Every row gives one point. To make a cloud, some directions were put in groups of two or more. Within a group, all points are equally far from the middle, so they leave a hole (a ring in 2 directions, a hollow ball in 3). The other directions are filled evenly. Then the cloud was stretched, turned, moved and blurred a little. How many holes are there, and how many directions does each take, smallest first?
In the rows, 128 means zero.

Cloud:
[[161 129  82]
 [130  90  57]
 [171 173 143]
 [119 157  61]
 [115  94 155]
 [118 156  77]
 [106 159 136]
 [121 150  89]
 [123 113  84]
 [127 147 157]
 [142  87  53]
 [121 139  61]
 [171  97 114]
 [133  88 129]
 [122 146 164]
 [146 177  83]
 [140 132 178]
 [149 102 140]
 [132 118 184]
 [130 153 196]
 [124 121 178]
 [127 181 190]]
Holes: 0

Cloud:
[[121 114  84 136]
 [130  90 155 137]
 [135 132 134 197]
 [119 125  81 158]
 [105 231  82 114]
 [175 152 111 123]
 [107 146 102 103]
 [119 142 113 150]
 [135 127  85 192]
 [136 123 160 181]
 [122 130 113 148]
 [139 156 106 156]
 [155 104  52  87]
 [149  90 100 134]
 [160  79 104 175]
 [153  80 125 154]
 [135 111 152 151]
 [109 143  78 127]
 [168 142  69 114]
 [146 168  65 156]
 [118 207 148 116]
 [171  94  84 126]
 [158 161  93 172]
 [124 211  56 113]
 [132 110  96 129]
 [164 122 123 175]
 [123 206 154 139]
 [183 165  95 132]
 [103  83 115 168]
 [156 115  84 146]
 [105 126 183 185]]
Holes: 0

Cloud, 46 rows:
[[118 142 173 190 137 125]
 [ 91 167 106 143  78 157]
 [ 80 162 126 126  87 152]
 [ 82 149 141 166  85 116]
 [114  80 102 183 141  60]
 [140 124 135  97  77  74]
 [145  90  48 121 100  79]
 [150 128 152 143  64 107]
 [125 107 180 163  92  82]
 [ 98  81 145 119  90 134]
 [102  53 155 134 106  94]
 [134 160  72 142 152 132]
 [117  73 133 125  81 134]
 [159 141  98 141 154  91]
 [109 162  91 122  73 109]
 [182 105 121 155 145  85]
 [166  84 134 146 153 160]
 [106  46 125 137 152  90]
 [168 168 113 142 147 136]
 [134  79  55 121  88  83]
 [128 155  61 153 143 134]
 [140  81 196 102 103 117]
 [118  73 119 108 128  42]
 [132 136 184  75 104 153]
 [176 142 121 158 145 112]
 [122 148 198 157 141 157]
 [144 107  58 115  90  81]
 [125 127 130 102 171 134]
 [128  72 172 165 114  67]
 [132  84 140  85 163 103]
 [189  96 110 142 115 101]
 [139  80 162  77 115  78]
 [148  85 134 158 162 160]
 [122 136  59 151  85 107]
 [164 157  82 136 137 114]
 [151 148 142 190 149 145]
 [143 140 156 173 162 170]
 [126 140  56 162 100 117]
 [148  84 111 152 142 166]
 [151 124 175 143 168 163]
 [118 158  65 160  98 143]
 [111 136 125 170  63 117]
 [180  64 136 126 159  77]
 [121 162 167 104 148 138]
 [161  77 158 163 146  69]
 [128  84 136  96 114  48]]
Holes: 3 (2, 2, 2)

Cloud (107 x 9):
[[136 134 118 139 112 202 153 196 143]
 [158 124 128 166 118 210 124 156 106]
 [175 131 137 171 129  84  78  74 102]
 [200 126  86 141 118 171 106 115 142]
 [122 100 102 106 144  69  98 140  79]
 [100 127 181 160 147 141 153 183 130]
 [135 182  78 148 144 182 102 132 134]
 [143 167 103  91  89 119 103 170 155]
 [147 194 121 110  96 122 112 180 129]
 [ 84 170 192 174 144 128  91 161 112]
 [135 139 145 194 149 133 120  70 110]
 [ 67 117 119 110 142 142 137 178 139]
 [146 156 123 162  98 119 180 183 145]
 [ 89 179 145 209 113 177  80 177 109]
 [154 111 136 137  35 121 108 150 139]
 [174 159 100 206  98 153 131 130 118]
 [168 135 158 210  86 108 118 150 155]
 [ 67 162 151 115 102 124 120 145  71]
 [161  91 130 169 140 173  57 147 133]
 [ 80 129 112 168 109 156  73 193 148]
 [107 169 125  81 137 178 160 115 156]
 [ 71 141 112  93 128 197 179 165 124]
 [166 115 199 136 120 103 103  84 111]
 [140 113 112 124 164 217 166 104 137]
 [152 159 106  89 152 122  72 169 136]
 [101 162 157 152  95 106  64 211  96]
 [116 139 196 148 153 112  62 132 122]
 [180 123 143 210  89  95 100 121 127]
 [114 124  63 114 110 172 193 111 134]
 [122 128  90 181 111 140 184 162  95]
 [160 126 137 136 107  80 148 184 126]
 [197  95 139 135 156 145  76 143 138]
 [ 99 161 151 193 166 141 110  96 102]
 [179  79  91 145 101 146 133 148 164]
 [131 136 107 164 168 103  41 175 104]
 [110  85 138 125  61 161 126 138 133]
 [142 116 119 215 114 125 163  89 124]
 [155  88  73 154 125 103  75 136 108]
 [112 138 168 114 112 145 141 195 101]
 [ 93 127 124  81 152 172 137 166 129]
 [105 196 114  91 106 152 131 111 128]
 [157  79 107 163 151 119 148 164 105]
 [101 113  66 162 144 133 119 165 124]
 [135 183 104 137 121 169  72 109 109]
 [157 144 180 138 107 164 155 103 119]
 [141 134  81  94 115 141  92 193  85]
 [ 77 171 151 194  99 173  90 197 122]
 [150 174 144 172  64 103  44 152 119]
 [140 142 134 143 132 116 184 119 189]
 [121 177 138 179  83 132  47 188 118]
 [163 126 104 114 136  81 141 145 150]
 [118 108  91  51 102 120 140 146 110]
 [152 107 114 177  82 191 130 184 145]
 [149 162 120 166 181 124 112 172  98]
 [170  90 108 225 134 130 115 150 146]
 [147 135 130 177 143 117 160 191 163]
 [164 109  95  86 102 130 163 116 160]
 [166 115 151 220 156 154 105 152 155]
 [148  71 114 149  84 101  50 138 129]
 [110 155 132 189 112  65  81 178 124]
 [123 111 125  94 145  72 136 135  68]
 [ 69 128  98 162  93 136 123 132 160]
 [130 140 135  97 143  81 144  99  71]
 [136  80  98 108 129 131 156 170 145]
 [100 148  82 129 114 133  97 196 146]
 [119 126 129 127 132  64 101 193 131]
 [161 145 160 185 139 158 110  96  88]
 [207 147 159 132 109 137 116 111 105]
 [138 127 108 170 135 101 108  78 120]
 [ 85 159 128 195 164 153  71 176 155]
 [138 135 183 119  94 140  81 188 102]
 [149  65 132 109  78 101  87 147 145]
 [175 132 142 120  90 170 110  97 161]
 [115 106 181 183 138 145 132  92 130]
 [142 154 124 194  71 176 137  86 136]
 [106 165 124  93 110 152  90 100  70]
 [197 141 148 140 154 117 112  88  83]
 [108  85 126 154 100 169  67 153 114]
 [ 86 150 133 110 116 117 116 174  56]
 [126  91 147 175 127 148 137  71 146]
 [ 93 123 183 130  95 119 172 147 118]
 [149 108 158 174  63 100 146 139 134]
 [105 153 100 117 133 190 146 189  96]
 [128 144 166 191  94 119 117 205 145]
 [121 129  83 120 117 130 153 177 172]
 [126  97 161 152  72 151 171 125 109]
 [ 64 140 146 116 161 142 111 141 130]
 [164 136 129 207  75 172 131 172 152]
 [128 124  92 192 131  86 104 139 115]
 [104 136 130 176 189 151 122 121  83]
 [ 78 131 146 128 119 173  72 147 123]
 [143 153  99 106 171 140  86 172 130]
 [206 102 141 156 109  79 122 127 135]
 [ 81 143 182 137  94 151 122 177 107]
 [119 201 164 183  84 144 109 166 161]
 [121 138 123 167  94 175 109 193 189]
 [ 71 165  98 126  75 143 142 129 144]
 [126 177 121 136 110 121  43 193  75]
 [107 111 125 103  60 108  68 176 125]
 [ 63 204 152 155 114 157 147 118 109]
 [129 119  87 115 132  83 108 108 110]
 [119 124 108  95 114 143 132 158  48]
 [153 119 136 191  56 100  97 130 106]
 [143 109 150 171 137 155  64 166 162]
 [ 99 131 125  72  91 125  87 199  98]
 [108 219 122 141  96 146 111 149 143]
 [176 133 121 120 117 147 115 148 183]]
Holes: 3 (2, 3, 3)
